Each row of a before or after table is a point. One or more steps were done to the points. Then noise was added and the rows were shuffled. The steps act on how far a point lies along the listed directions, d1 being the first. What was done? A step turns or swaps two directions, mirrors them in a line or flattens them onto one, adds a multiple of one to another, or multiplies one. Angles are multiples of 10 degrees, from the lower direction toward the higher: turns from -170 to 170, lines from 10 to 170 but not 90. Use the fewest steps. Two steps may share a direction if one is a turn and the other turns, adds or multiplies; they go together, in the order done. Otherwise the lowest direction goes first.
In the rows, 128 means zero.

Directions:
(1): [99 81]
(2): [ 81 157]
Before:
[[ 82 109]
 [154  79]
 [110 160]
 [100 101]
 [ 87 100]
 [171 124]
 [105 191]
 [ 59 132]
 [ 74  84]
 [ 93  66]
 [122 124]
 [ 68 134]
 [142  62]]
After, 13 rows:
[[135 198]
 [123 135]
 [ 63 115]
 [ 85 178]
 [161 147]
 [ 82 102]
 [ 69 162]
 [100 170]
 [109 173]
 [134 188]
 [187 153]
 [102 154]
 [126  85]]
Steps: turn d1 and d2 by 90 degrees

Directions:
(1): [166 157  79]
(2): [140  67 101]
Before, 13 rows:
[[111 105 125]
 [153 220  73]
 [130 136 128]
 [128 181 137]
 [134  89 129]
 [134  88 139]
 [119 190 112]
 [113 141 129]
 [116 161 126]
 [100  83 146]
 [129 249  89]
 [148 101 123]
 [117  44 107]]
After:
[[101  86 154]
 [124 142 107]
 [124 104 151]
 [160 207  64]
 [124 108 142]
 [144 153 112]
 [110 113 132]
 [132 132 123]
 [122 128 120]
 [136 164  91]
 [ 95  92 150]
 [141 117 140]
 [147 207  51]]
Steps: flatten d1 and d2 onto the line at 160 degrees

Directions:
(1): [121 122 183  72]
(2): [ 71 181 123 124]
(3): [105 112 178 182]
Before:
[[160  87 193 170]
 [136  87 202 147]
 [198 122  91  93]
 [ 45 153 171 131]
 [119 138  76 124]
 [ 79 127 152  84]
 [138 134 138  98]
 [152 163  80  73]]
After, 8 rows:
[[ 78 207 112 141]
 [124 121 157 136]
 [124 132 134  35]
 [174  79 174 153]
 [101 101 165  82]
 [ 67 190 124 123]
 [158  85 113 138]
 [150 110 155 206]]
Steps: turn d1 and d2 by -40 degrees; turn d2 and d3 by -130 degrees

Directions:
(1): [104 109 143 129  52 175]
(2): [104 150  40 114 123 143]
(3): [183 147 109 199 111 141]
(4): [142  76 119 128 174 192]
Before, 10 rows:
[[156 124 123 188 138 117]
 [ 87 118 164  77 194 107]
 [161 141 132 169  67 125]
 [191 119 141 187 160 122]
 [196 115 155 139 238  71]
 [146 103 180 172  87 126]
 [181 117 170 184  98 170]
 [124 133  71 153 108 121]
 [147 145 102 159 114 139]
 [ 82  86 180  92 125 163]]
After:
[[111 196  80 160  64  96]
 [148 174 157 196  72 118]
 [ 73 103 173  69  88 123]
 [ 77  95 145 113 125 127]
 [ 57 133  97  46  99 135]
 [123  75  88  87 163 183]
 [115 118 137  99 165 130]
 [ 86  99  78 109 115 167]
 [110  96 238 116  29 115]
 [133  95 130 133 187 116]]
Steps: turn d1 and d2 by 110 degrees; multiply d4 by 2; turn d3 and d4 by 160 degrees
